Each row is a point. The points of each table are mixes of a few directions, plus a little noise. Count the directions of each table, and those that both share. Where both have some left over, give the other angles between the two spaces (their principal angles), to ten degrees, smallest first.

First (6 x 2):
[[0.16,-0.32],
[0.08,-0.16],
[0.20,-0.41],
[-0.54,1.09],
[0.15,-0.31],
[-0.05,0.11]]
Second:
[[0.24,0.54],
[-0.05,-0.12],
[0.07,0.17],
[-0.14,-0.31],
[-0.40,-0.92],
[0.28,0.64]]
Directions: first 1, second 1, shared 0; angles 50

First (4 x 3):
[[-0.89,0.29,-0.04],
[0.47,0.57,-0.06],
[0.42,-0.47,0.06],
[0.00,-0.39,0.05]]
Second (7 x 3):
[[0.19,-0.65,-0.29],
[0.26,-0.88,-0.27],
[-0.02,0.08,0.10],
[0.01,-0.01,0.09],
[0.09,-0.27,0.32],
[-0.25,0.84,0.32],
[-0.28,0.89,-0.28]]
Directions: first 2, second 2, shared 1; angles 90

First:
[[0.51,0.33,-0.17,0.25,-0.37,0.22],
[0.24,0.11,0.03,0.16,-0.07,0.05],
[1.33,0.53,0.44,1.01,-0.18,0.26],
[-1.07,-0.59,0.13,-0.59,0.56,-0.37],
[0.29,0.13,0.00,0.18,-0.10,0.09],
[-0.48,-0.21,-0.06,-0.32,0.15,-0.13],
[-0.31,0.00,-0.40,-0.38,-0.24,0.03],
[-0.54,-0.27,0.03,-0.32,0.24,-0.16]]
Second (7 x 6):
[[0.17,0.35,0.14,0.41,-0.61,0.10],
[-0.36,-0.51,0.12,-0.25,0.45,-0.16],
[0.28,-0.47,0.49,0.22,0.80,-0.11],
[0.08,-0.24,-0.71,-0.64,0.37,0.12],
[0.04,0.19,0.29,0.55,-0.89,0.09],
[-0.08,0.11,0.31,0.39,-0.55,0.00],
[-0.15,0.56,-0.65,-0.67,0.42,-0.04]]
Directions: first 2, second 4, shared 2

First (10 x 8):
[[-0.11,-0.19,0.51,-0.14,0.41,-0.39,0.33,0.35],
[0.06,0.13,0.21,0.12,-0.34,0.25,-0.16,-0.37],
[-0.07,-0.19,0.71,-0.13,-1.19,0.54,-0.12,-0.58],
[0.22,0.14,-0.23,0.22,0.28,-0.34,0.37,0.47],
[0.29,0.47,-0.58,0.42,-0.03,0.22,-0.26,-0.29],
[0.14,0.14,-0.95,0.06,-0.67,0.49,-0.32,-0.17],
[-0.21,-0.10,0.30,-0.15,0.64,-0.30,0.00,0.10],
[-0.03,-0.20,0.98,-0.07,-0.63,0.06,0.30,-0.13],
[0.01,0.18,-1.24,0.01,0.98,-0.20,-0.27,0.34],
[-0.30,-0.31,0.32,-0.36,0.56,-0.34,0.11,0.29]]
Second, 9 rows:
[[-0.16,0.62,0.34,0.51,-0.44,0.58,-0.25,-0.06],
[0.07,-0.56,0.21,-0.46,0.32,-0.49,0.20,-0.14],
[0.29,-0.52,-0.81,-0.43,-0.60,-0.06,0.16,-0.03],
[-0.71,-0.53,0.56,-0.67,0.56,-0.17,-0.10,0.25],
[0.24,0.21,0.24,0.28,0.02,-0.03,0.01,-0.32],
[-0.14,0.44,0.10,0.41,-0.33,0.25,0.25,0.70],
[-0.23,0.34,0.67,0.31,-0.51,0.45,-0.06,0.00],
[0.22,-0.16,-0.35,-0.19,0.88,-0.33,-0.43,-0.81],
[0.40,0.17,-0.98,0.23,0.13,-0.23,0.25,0.40]]
Directions: first 4, second 5, shared 4
